Rows are points. Any point is a mix of the corners, with weights that add up to 1. It lies inside the corners' shape when no weight is negative. Is each point inside? If not, which corners have a negative weight?

Corners:
(1): [28 31  2]
(2): [-56 -27  14]
(3): [-24 -38  -9]
(4): [ 10  46 -26]
Points:
[-42 -17   9] => inside
[ -4 -15   4] => outside (4)
[-36 -36   8] => outside (4)
[-54 -31   1] => outside (1)

Corners:
(1): [-54 -13 -25   6 -30 -44]
(2): [  6 -14 -38 -22  22  14]
(3): [-20  65 -34  31 -21  64]
(4): [-12   0 -40 -10   8 -75]
(5): [23 30 20 20 53 78]
(6): [ 11  26 -20  38 -34  40]
(7): [ 13 -26   5 -70  40 -20]
Points:
[-21   2 -24   9 -17  -8] => inside
[-12  17 -32  12 -20   3] => outside (5)
[ 23  11 -13 -11  17  50] => outside (1, 4)
[ -5  -3   6 -35  38 -11] => outside (2, 6)
[-10  -6 -27 -24   4 -32] => outside (5)
[-29   8 -28   6 -13 -19] => inside
[  0  20 -23  16 -14  14] => inside

Corners:
(1): [ 16  -1  -6 -12   0  26 -50  22  19]
(2): [-30  38  -5  32 -60  10 -17 -23   3]
(3): [  4 -27  16 -20 121 -17  -6 104   6]
(4): [ 11   2  39  64  25 -10 -33 -36  35]
(5): [  4 -16  33 -22 -49  17 -19 -40  26]
(6): [-29 -19 -22  12 -62   4  -8  -3 -69]
(7): [ 14 -11 -24   4  25  19  45  71  10]
(8): [-21   9 -25  10 -16  10 -10 -32 -17]
(9): [-30 -26 -29  -1 -27  -8 -18  15  22]
(10): [  7   2 -22  -6 -46 -65  -3 -11  20]
Points:
[  3  -5   0  -1  17 -10  -9  18  21] => outside (6)
[-15  -1 -12   9 -29   5 -19   1  -2] => inside
[  6 -17  -6   0   7  -4   0  24  13] => outside (2)
[  7  -3  -7  -5  -3   2 -28  16  13] => inside
[ -1 -12 -31  15  -9   3  -1  15   4] => outside (2, 3, 5)
[ 16  -8 -11   2  -9   3   2  13   3] => outside (2, 3, 9)
[-4  0 -6  7 -3 -3 -5  8 -5] => outside (9)
[-12 -31 -11   4  49  13  27  52 -17] => outside (1, 2, 10)
[-10  -1 -14   9 -40   8  -3 -11  -1] => outside (3)

Corners:
(1): [ 13 -70  27  41  -7  33  26 -11  15  -9 -44 -51  20 -10]
(2): [ 46 -28 -45   2 -33  41 -49  33   0  45  41  54 -37 -16]
(3): [ 30  26  12   1  39  40 -40   7  -1 -14   2   3   7  26]
(4): [ -7   5 -17 -42 -23   7  10 -21 -29   6   7  -6  60 -35]
(5): [ 28 -31  60   2  39  37 -10  -8  31 -15 -47  23 -33  36]
(6): [-52 -42 -12   0  21  22 -10  19 -51   7  25  -1  35  39]
(7): [ 47  39 -18 -34 -41 -21 -13   9  14  -4 -33 -81 -22 -76]
(8): [ 40  12  72   7  43  39  22 -52  58 -66  -1 -10 -18 -12]
(9): [-31  -7 -19  38  48 -48  62  44  24 -72 -14   6 -12  32]
(10): [-14  44  12  26   4  14  10 -57  -4 -30  31  -6  25  45]
(11): [ 30   0  -2   3  36 -50 -13  15  45 -16 -38   8 -30  21]
(12): [ 73 -21 -34 -24 -11 -29  27  32  32  41   3 -27 -40  20]
(13): [ 34  58 -37 -10  24 -52 -21  24 -50  22  16  17 -24  30]
(14): [-14  24 -25  43  35  10 -23  15 -13  39 -11 -20   2  23]
(15): [  3  39 -82   9  33 -53   7  13 -15 -18  16   3 -17  28]
Points:
[  9   8  13   6  20  17 -11  -5   2 -13  -4  -2   5  13] => outside (12, 15)
[ 24  10 -10  10  36 -16   2  16  14 -13 -17 -18 -23  17] => outside (2, 4, 10)
[ 39  35  -4  -7   6  14 -33 -10   8   1   5   2 -18 -12] => outside (1, 6, 9, 12)
[ 39   9 -51 -22 -32 -10 -29  18 -17  31  14 -14 -10 -22] => outside (5, 8, 9, 14)
[ 13   7   4  -7   8   8   6 -13   4 -13   0  -8  10  -4] => inside
[ 15   4   8  -9   3  28  -2 -17  -2   2  -5 -46  12  -4] => outside (2, 9, 11, 13)
